Every row gives one point. Each copy is the shape, with its points in the same order, turned, moved and blurred by noise. Is it also mirrored, or only turned?

Shape (8 x 2)
[[-1.59  2.36]
 [ 2.23 -1.49]
 [ 2.24 -2.68]
 [ 0.32 -0.50]
 [ 1.09  1.25]
 [-0.37  0.63]
 [-0.56  1.75]
 [ 1.77 -1.37]]
Copy 1 (8 x 2)
[[ 0.04  2.49]
 [-0.08 -2.91]
 [-0.90 -3.80]
 [-0.68 -0.98]
 [ 1.08 -0.21]
 [-0.42  0.43]
 [ 0.24  1.26]
 [-0.17 -2.58]]
Copy 1 is: only turned
Copy 2 (8 x 2)
[[-2.67 -0.45]
 [ 2.35  1.67]
 [ 2.79  2.63]
 [ 0.11  1.35]
 [ 0.03 -0.35]
 [-0.97  0.72]
 [-1.49 -0.44]
 [ 1.84  1.65]]
Copy 2 is: mirrored
Copy 3 (8 x 2)
[[ 0.40 -3.28]
 [-1.02  1.99]
 [-0.43  3.04]
 [ 0.11  0.14]
 [-1.53 -0.71]
 [ 0.38 -1.21]
 [-0.21 -2.17]
 [-0.65  1.61]]
Copy 3 is: only turned
Copy 4 (8 x 2)
[[ 2.81  0.98]
 [-2.13 -2.23]
 [-3.23 -1.80]
 [-0.91 -0.38]
 [ 1.07 -1.94]
 [ 0.25 -0.59]
 [ 1.57 -0.55]
 [-2.02 -1.88]]
Copy 4 is: only turned

Shape (9 x 3)
[[ 2.36  0.84 -1.38]
 [ 2.55  1.34 -0.73]
 [-1.72 -0.55 -0.22]
 [-0.61  0.08 -0.15]
 [ 2.29 -1.57 -0.93]
 [-2.34 -0.96 -1.23]
 [-0.99  1.59  4.06]
 [-0.35  2.22  1.46]
 [-1.73 -0.64 -0.89]]
Copy 1 (9 x 3)
[[ 2.80  0.49 -0.34]
 [ 2.78  1.18  0.20]
 [-1.47 -0.52 -0.74]
 [-0.54  0.00 -0.37]
 [ 2.05 -1.57  0.92]
 [-1.66 -1.53 -1.67]
 [-2.48  3.17  2.13]
 [-0.64  2.47  0.19]
 [-1.27 -1.06 -1.31]]
Copy 1 is: only turned
Copy 2 (9 x 3)
[[ 0.39  0.81 -3.09]
 [ 0.78  1.41 -2.95]
 [-1.03 -0.98  0.57]
 [-0.72 -0.38 -0.19]
 [ 0.97 -1.50 -2.96]
 [-2.29 -1.69  0.57]
 [ 2.17  1.77  2.51]
 [ 0.28  2.14  0.71]
 [-1.79 -0.98  0.17]]
Copy 2 is: only turned
Copy 3 (9 x 3)
[[-0.31  1.42 -2.39]
 [ 0.09  1.71 -1.90]
 [-1.72 -1.76  0.46]
 [-1.16 -0.80  0.33]
 [ 0.03 -1.05 -3.16]
 [-2.90 -2.29  0.34]
 [ 1.90 -0.45  3.57]
 [ 0.22  0.91  1.85]
 [-2.49 -1.75  0.28]]
Copy 3 is: only turned

Shape (9 x 4)
[[-0.47  1.61  0.15  0.69]
 [-2.72 -0.50  1.55  0.16]
 [ 0.45  1.16 -3.61  3.00]
 [ 0.38  2.54 -1.21 -1.54]
 [ 0.85  0.90  0.99 -1.15]
 [ 0.75 -3.28 -0.02 -0.16]
 [ 0.03 -3.63  0.95  2.41]
 [-1.40  2.05 -0.80 -1.23]
 [ 0.38  0.01  0.60  1.58]]
Copy 1 (9 x 4)
[[ 0.23  0.27 -0.49 -1.19]
 [-2.80  1.10 -1.22 -0.06]
 [ 1.53  0.95  3.54 -2.81]
 [ 0.96 -2.49 -0.19 -1.29]
 [ 0.63 -0.92 -1.02  0.97]
 [-1.16  0.71  2.08  2.97]
 [-1.39  3.50  1.74  2.40]
 [-0.79 -1.82 -0.48 -1.70]
 [ 0.52  1.62  0.27  0.22]]
Copy 1 is: mirrored
Copy 2 (9 x 4)
[[ 0.86  1.61 -0.93 -0.49]
 [-0.91  3.17  1.20 -1.15]
 [ 0.48 -0.52 -4.36 -1.75]
 [ 2.60 -0.67  0.40 -0.98]
 [ 0.79  0.25  1.19  0.79]
 [-3.19 -0.62  0.46  0.04]
 [-4.25  1.31 -1.22  0.82]
 [ 1.67  0.85  0.91 -1.82]
 [-0.50  1.05 -1.34  0.80]]
Copy 2 is: only turned
Copy 3 (9 x 4)
[[-0.63 -0.26  1.14 -0.95]
 [-0.78 -2.09 -1.45 -0.29]
 [-3.15  2.25  2.91  0.55]
 [ 0.43  2.08  0.58 -2.55]
 [ 1.76  0.46  0.11 -0.91]
 [ 0.46  0.92 -1.73  3.02]
 [-0.87 -1.07 -0.56  4.00]
 [-0.27  0.89  0.18 -2.70]
 [-0.30 -0.29  1.20  0.96]]
Copy 3 is: only turned

Shape (12 x 8)
[[-1.33  0.18 -1.54  2.13  2.96 -1.21 -0.85 -1.21]
 [ 0.97 -0.72  2.29 -2.81  1.27 -1.84  0.18 -0.47]
 [-1.60 -0.15  3.31 -1.81 -1.38  0.01 -0.73  0.09]
 [-0.58  1.94  2.43 -0.91  0.24 -1.46 -0.16  1.06]
 [ 0.22  1.68 -2.80  0.58  3.06 -1.34  0.14  1.19]
 [ 1.11  0.38  1.61 -0.54 -0.33 -1.67 -2.08  1.23]
 [-0.87 -0.24  0.53 -1.70 -2.76 -0.96 -0.68 -0.89]
 [-0.62  2.48 -2.32  1.59  3.36  0.24 -0.08 -0.85]
 [ 0.01 -1.75  0.85 -0.41  1.06 -1.11 -0.63  3.25]
 [ 0.89 -1.06  1.75  0.28 -2.30  1.27  0.57  0.02]
 [-0.98 -1.02  1.11 -2.06 -2.28  1.93 -0.73  1.10]
 [-1.11  1.53 -1.79  1.67  3.01 -2.79  1.71  0.24]]
Copy 1 (12 x 8)
[[-0.36 -0.94 -3.33 -0.11  0.47  0.18 -3.07  1.37]
 [ 3.08  2.12 -1.47 -0.15  0.74  2.61  0.99  0.20]
 [ 1.01  1.31  0.33  0.21  2.87  1.41  2.84  1.86]
 [ 0.40  3.30 -1.47 -1.10  1.51  0.56  1.27  0.97]
 [-0.59  2.40 -1.65 -0.29 -0.77  0.51 -4.18  0.34]
 [ 1.27  2.84 -1.22  1.39 -0.58  0.02  0.99  1.87]
 [-0.76  0.53  0.98  0.69  0.24  2.01  2.17  1.66]
 [-0.47  0.87 -2.04 -2.58 -0.33  0.12 -4.22  1.85]
 [ 1.77  2.53 -0.25  2.67  0.78 -0.15 -0.75 -0.11]
 [ 1.12 -0.16  1.98 -0.48  0.10 -0.87  2.38  0.35]
 [ 0.68  1.05  3.18  1.28  1.91  0.47  1.55  1.93]
 [-1.31  1.50 -3.58 -1.09  0.25  0.93 -3.09 -1.23]]
Copy 1 is: only turned
Copy 2 (12 x 8)
[[ 2.25 -0.50  0.75  3.34 -0.77  2.68 -0.48  0.33]
 [-1.12  1.56 -0.22 -0.04  1.41  1.43  2.49  2.71]
 [-2.77  0.12  0.64 -0.12 -0.98 -0.60  2.86  0.39]
 [-0.49  0.77 -0.92  1.50 -1.46 -0.62  3.01  1.68]
 [ 3.38  2.01  0.03  3.44 -0.63  0.46 -0.80  1.85]
 [ 0.61  1.70 -0.91  0.32  0.07  0.03  3.24 -0.46]
 [-2.37  1.13 -1.00 -0.50 -0.60 -0.06  0.25 -0.91]
 [ 3.62  0.09  0.78  2.63 -2.41  1.48 -1.24  1.79]
 [ 0.48  1.60  1.23  2.53  2.15 -1.18  2.54  0.18]
 [-0.58 -1.26 -0.05 -1.40  0.87 -1.87  0.91 -0.26]
 [-1.96  1.07  1.89 -1.03 -0.30 -2.29  0.84 -0.54]
 [ 2.14  0.05 -1.24  4.84 -0.43  1.24 -0.81  2.25]]
Copy 2 is: only turned

Shape (15 x 9)
[[ 0.99  0.97 -0.12 -1.45 -1.91  0.08  1.70  0.61  2.26]
 [ 1.31  1.56 -2.50 -0.17 -0.46 -1.07 -2.27  1.38  2.84]
 [ 1.76  1.65  2.70  1.88  1.28 -1.91  2.69 -0.36  0.79]
 [-0.40  2.08 -0.42 -2.74 -1.87  2.82 -2.01 -2.26 -1.64]
 [-0.29 -2.40  0.99 -2.06 -0.44  0.60  1.21  2.57  1.86]
 [-1.66 -1.23  0.02  0.61  0.88 -1.36 -0.82  1.34  0.32]
 [-0.87  1.66 -1.00 -0.73  0.04  0.68  1.07 -1.92  2.52]
 [-2.36  0.57 -0.86 -0.63  2.30  1.83 -2.44  1.84  1.43]
 [ 0.46 -1.83  2.06 -1.06  1.61  0.92  0.77 -1.18 -0.09]
 [ 1.93  0.56  2.08 -2.06 -0.53  1.08  2.54 -0.86 -0.62]
 [ 0.55  2.11 -2.12 -1.68  1.60  0.66  2.15  0.53  1.85]
 [-2.14 -2.49 -2.16  2.40  0.89 -2.24  1.50  1.75 -0.15]
 [ 0.94  1.24  0.62  2.62  1.00  1.00  0.38 -0.52  0.09]
 [-2.26 -2.69 -1.84 -1.32 -1.28 -0.92  1.54 -2.10 -1.69]
 [-0.03  1.43 -1.35  0.25 -2.21 -2.55  0.45  2.43 -1.34]]
Copy 1 (15 x 9)
[[ 1.16 -0.80  0.89  2.25 -0.82  0.68  0.71  0.99  1.11]
 [-0.33  2.53 -1.12  2.34 -1.21 -1.57  0.83  2.01 -1.03]
 [ 3.84  0.01  0.10 -1.52  1.50 -0.66  0.62  2.21  2.75]
 [ 0.86  3.30  0.28  0.49 -2.12  4.68 -0.83 -2.60 -0.84]
 [ 0.05 -2.59  2.85  0.89 -1.01 -0.43 -1.48  0.65 -0.35]
 [-0.63 -0.28  0.32 -1.63 -0.66 -1.88  0.24 -0.63 -0.95]
 [ 2.74 -0.29 -0.52  1.72 -1.33  0.51  1.75 -1.04 -0.31]
 [ 0.51  0.99  0.60 -0.90 -3.19 -1.85 -0.95 -0.72 -2.52]
 [ 2.22 -1.26  2.38 -1.20  1.20  0.93 -0.95 -0.77 -0.82]
 [ 2.76  0.71  2.32  0.24  0.73  2.88 -1.06  0.08  2.21]
 [ 3.38  1.33  1.94  1.73 -2.38 -0.70  2.48  0.48  0.24]
 [-0.83 -2.08  0.43 -3.09 -0.56 -1.97  3.22  0.77 -0.72]
 [ 2.91  0.73 -1.17 -2.37 -0.61  0.67  0.60  1.43  0.07]
 [-1.90 -1.83  1.57 -0.89  0.13  2.02  3.08 -2.81 -0.72]
 [-2.47  1.14  0.65 -1.10 -1.38 -0.02  2.03  1.25  2.98]]
Copy 1 is: only turned
Copy 2 (15 x 9)
[[ 1.64 -1.00 -0.11  1.37  2.24  0.88 -0.11  0.09 -1.99]
 [ 0.11 -2.67 -0.86 -1.04  3.88 -1.46 -1.23 -1.74  0.15]
 [ 1.15  3.76 -0.62  1.07  0.53  1.60  0.05 -2.06  0.75]
 [-0.89 -1.83  3.84  2.32  0.51 -3.76 -0.33  1.34 -1.15]
 [ 2.24 -2.17 -1.96  0.98  0.35  1.41  0.81  2.40  0.44]
 [ 0.20 -1.85 -1.00 -0.69 -1.20  0.20  0.49 -0.70  1.69]
 [ 1.01 -1.58  2.50  1.68  1.14  1.24 -1.47 -1.36 -0.05]
 [ 2.27 -3.08  1.23 -1.20  0.14 -1.57 -1.23  0.46  3.05]
 [ 0.20  0.59  0.38  2.72 -0.72  0.56  0.28  1.68  2.18]
 [ 0.68  2.00  1.19  2.85  0.87  0.74  0.66  1.97 -0.93]
 [ 0.99 -0.65  2.39 -0.77  3.15  1.91 -0.85  0.29  0.28]
 [-1.24 -1.93 -1.70 -2.67 -2.22  2.89 -0.14 -0.88  0.64]
 [ 0.29  1.92  0.45  0.17 -0.39 -0.50 -2.59 -0.76  0.67]
 [-2.95 -2.67  1.37  1.39 -2.48  2.05  1.24  0.76 -0.83]
 [-0.49 -0.67 -0.99 -2.40  0.38 -0.81  1.68 -0.95 -2.64]]
Copy 2 is: only turned

Shape (16 x 12)
[[-0.34 -0.13 -1.82 -2.77 -0.27  1.20 -0.55  0.13 -1.03  1.34  0.83  0.84]
 [ 0.77 -0.64  0.91  1.39  0.94  0.25  1.68  1.49 -1.52  0.74 -0.08 -0.94]
 [ 1.27 -1.53  2.82  0.07 -0.53  1.65 -0.06 -0.22  0.70  1.65  3.01 -2.17]
 [-0.97 -1.26  1.71  0.71 -2.06 -0.13  2.48 -0.12 -0.79  1.82  1.21 -0.35]
 [-0.72 -0.66 -1.25 -0.84  1.49 -1.95 -0.10 -3.18  2.39 -2.46 -1.54  1.33]
 [-0.14  0.14 -0.96  0.11 -1.10 -1.72 -0.74 -2.88  1.63 -1.05 -3.46 -0.80]
 [ 0.70 -2.15  4.25  1.64 -2.71  1.53  1.98 -1.06  0.39  1.06  2.32  1.05]
 [ 0.68 -1.45  0.04 -1.30  1.14  0.38 -0.03  1.49 -2.02  2.29  1.24  2.78]
 [ 0.92  1.03 -0.87 -2.24  0.21 -0.35  0.79  0.71 -3.27 -1.31  1.66  0.91]
 [ 0.75  1.11  0.71 -0.90  0.50 -1.96 -1.03  0.79 -1.65 -0.58 -0.87  2.12]
 [ 1.61  2.26 -3.05  1.01 -0.68 -1.45 -0.64 -2.34  2.82 -2.03 -2.91  2.20]
 [ 1.99 -0.79  0.04  0.30  0.03 -1.85  1.79 -0.62 -1.34  2.06  2.15 -0.25]
 [ 1.64 -2.19  0.51 -2.18 -1.69 -2.20 -0.05  3.14 -1.00  0.14  1.19  2.14]
 [-1.01  1.96 -0.01 -0.72  0.76 -2.05  0.14  1.80 -0.76  1.30  1.99  0.62]
 [-0.41  0.54 -3.61  1.62  0.13 -0.95 -0.09 -0.63  2.04 -3.24 -1.51  0.99]
 [-0.03 -2.30  2.13  2.28 -1.70 -1.04 -1.08 -0.66 -2.27  1.47  2.60 -0.24]]
Copy 1 (16 x 12)
[[ 1.02  1.43 -2.36 -1.22  0.55  0.92 -0.48  0.18 -1.35 -1.05 -3.01  0.32]
 [ 1.29 -0.13  0.82 -0.79 -0.41 -0.60 -0.63  2.06 -2.11  0.94  0.84  0.19]
 [ 0.03  1.07 -1.96 -0.75  1.47  1.27 -1.43  3.60  0.48  0.88  2.18  1.64]
 [ 1.10  0.72 -0.07  2.07  0.66  0.05  0.89  2.63 -1.11  1.70 -0.55  1.43]
 [-3.25  2.76  0.16 -0.29 -0.30 -0.65  3.90 -1.90 -1.61 -2.44 -0.09 -0.73]
 [-4.59 -0.19 -0.03 -0.38 -1.05 -0.63  3.64  0.81 -1.12 -1.01 -1.55 -0.99]
 [ 0.99  0.51  1.17  1.75  2.03  1.54  0.73  3.15  1.58  1.05  1.69  2.67]
 [ 3.03  1.22 -0.78 -0.55  0.29  1.33 -0.92  0.08 -2.86 -1.70 -0.78  2.06]
 [ 1.87 -0.03 -1.14  0.83 -1.17 -0.86 -2.41 -2.11 -0.59 -1.21 -1.09 -0.79]
 [-0.66 -0.15  1.34  0.12 -1.91  1.17 -0.79 -1.51 -2.09 -1.82 -0.75  0.74]
 [-5.03 -0.41  2.31 -1.43  1.28 -2.37  2.33 -1.68 -1.33 -2.79 -2.65 -0.02]
 [ 0.53  0.10 -1.30  1.24  0.01 -2.07 -1.21  2.04 -2.06 -0.80  0.66  2.19]
 [ 0.92 -1.20 -1.04  1.70  1.68  2.65 -1.03 -1.45 -3.43 -1.01  0.43  0.84]
 [-0.50  2.19 -0.22  0.82 -0.83  0.21 -2.56 -0.45 -3.35  0.84 -1.27  1.38]
 [-3.03  0.36  1.28 -2.09  1.35 -2.16  2.50 -2.96 -1.78 -0.07 -1.27 -0.93]
 [ 0.72 -0.39 -1.11  0.89 -0.97  0.59  0.67  1.58 -0.58  2.41  1.46  4.43]]
Copy 1 is: only turned
Copy 2 (16 x 12)
[[ 1.01 -0.20  1.08 -2.31 -0.31 -0.83 -0.09 -1.36  1.58  1.64  0.57 -0.48]
 [ 0.98 -0.12 -1.00 -0.13 -1.47  1.34  0.00  0.83  1.32 -2.38 -0.33 -1.02]
 [ 2.61  3.28 -0.21  0.69 -1.26  0.02 -1.00 -1.49  0.45 -1.36 -0.98 -3.53]
 [ 3.57  0.38  1.47  0.83 -0.07  1.94  0.45  0.19 -0.53 -1.30 -0.54 -1.26]
 [-1.64 -2.28  1.59 -0.13 -1.15 -0.88 -4.05 -0.48 -3.27  0.74 -0.24  0.36]
 [-0.64 -1.06 -0.61 -0.92 -0.10 -0.96 -1.69  0.58 -4.92  1.24 -0.13  0.61]
 [ 4.22  1.99  0.75  3.13 -0.31  2.26 -0.77 -2.79 -0.89 -1.84  0.16 -1.79]
 [ 2.33 -0.06  1.02 -1.49 -1.93  0.18 -1.06 -1.91  3.07 -1.21  1.80  0.45]
 [-1.14 -0.22  1.75 -2.51 -0.76  1.25  0.32 -2.19  2.09 -0.95 -1.28  1.24]
 [-0.69  0.54  0.47 -1.59 -1.11  0.24 -1.49 -0.72  0.25 -1.34  0.65  2.94]
 [-1.97 -1.12 -0.93  0.30 -2.33  0.93 -2.40 -0.67 -3.77  3.43  0.21  2.89]
 [ 2.47  0.34  0.76 -1.99 -3.02  2.56 -1.13 -0.74 -0.05 -1.40 -1.34 -0.77]
 [ 3.16  0.24  0.37 -1.44 -0.88 -0.82 -1.72 -1.69  2.27 -1.70 -2.21  3.07]
 [ 0.47  1.65  2.67 -1.62 -1.67  1.04 -0.93  1.68  1.63 -0.23 -0.24  1.24]
 [-2.49 -2.29  0.32  1.47 -2.86 -0.59 -1.26  0.33 -2.26  2.05 -1.27  1.50]
 [ 3.29  2.05  1.56  0.03 -2.55 -0.49  1.38 -1.55 -1.31 -3.29 -0.32 -0.66]]
Copy 2 is: mirrored
Copy 3 (16 x 12)
[[-0.25 -0.59 -1.96  0.76 -1.59 -1.35  1.57  0.19  0.25  0.36 -0.58 -3.12]
 [-1.30  0.05 -0.78 -0.25  0.44  0.41  1.18 -1.41  1.42 -0.46  1.30  1.33]
 [-1.44 -1.54  1.84 -1.49 -0.52 -1.65  2.38  0.93 -0.48  1.43  1.23  1.82]
 [-1.39 -2.58 -0.08 -1.22  2.47 -0.82  1.97 -1.00  0.93  0.65 -0.08  0.01]
 [ 3.36  0.29  2.07  1.54  0.93  3.01 -0.82  0.68  0.70  1.47 -0.07 -3.10]
 [ 2.34  0.77  1.77  1.27  2.48  3.16  1.26  1.05 -1.33 -0.83 -0.52 -2.21]
 [-1.36 -3.82  2.73 -0.99  2.79 -3.08  0.58 -0.25  0.52  0.48  1.17  1.11]
 [-0.32 -1.09 -1.21  1.91 -1.57 -2.68  1.03 -2.28  2.09  0.46 -0.11 -1.26]
 [-0.87  2.24 -2.12  0.45  0.17 -2.28 -0.66 -0.69  0.76  1.75 -0.26 -2.28]
 [-0.25  2.10  0.68  2.50  0.71 -0.55  0.03 -2.05  0.81  0.35 -1.88 -1.45]
 [ 1.91  0.94  1.54  3.32  1.87  3.19 -1.94 -0.94 -3.15 -0.62  0.91 -3.83]
 [ 0.30 -0.09 -0.57 -0.40  1.34 -1.12  2.23 -2.53 -0.04  2.59  1.38  0.09]
 [-0.87 -0.55 -1.86  4.02  1.34 -2.29  0.55 -0.79  0.79  2.48 -1.57  0.61]
 [-1.81  0.38 -0.88  0.20 -0.86  0.33  0.44 -3.04  0.15  2.32 -1.93 -1.05]
 [ 2.09  0.48 -0.81  1.69  0.80  3.79 -2.84  0.05 -1.61 -0.28  0.35 -1.79]
 [ 1.11 -1.40  0.85 -1.74  1.49 -2.67  1.56 -1.84 -0.07  0.36 -1.60  2.31]]
Copy 3 is: only turned
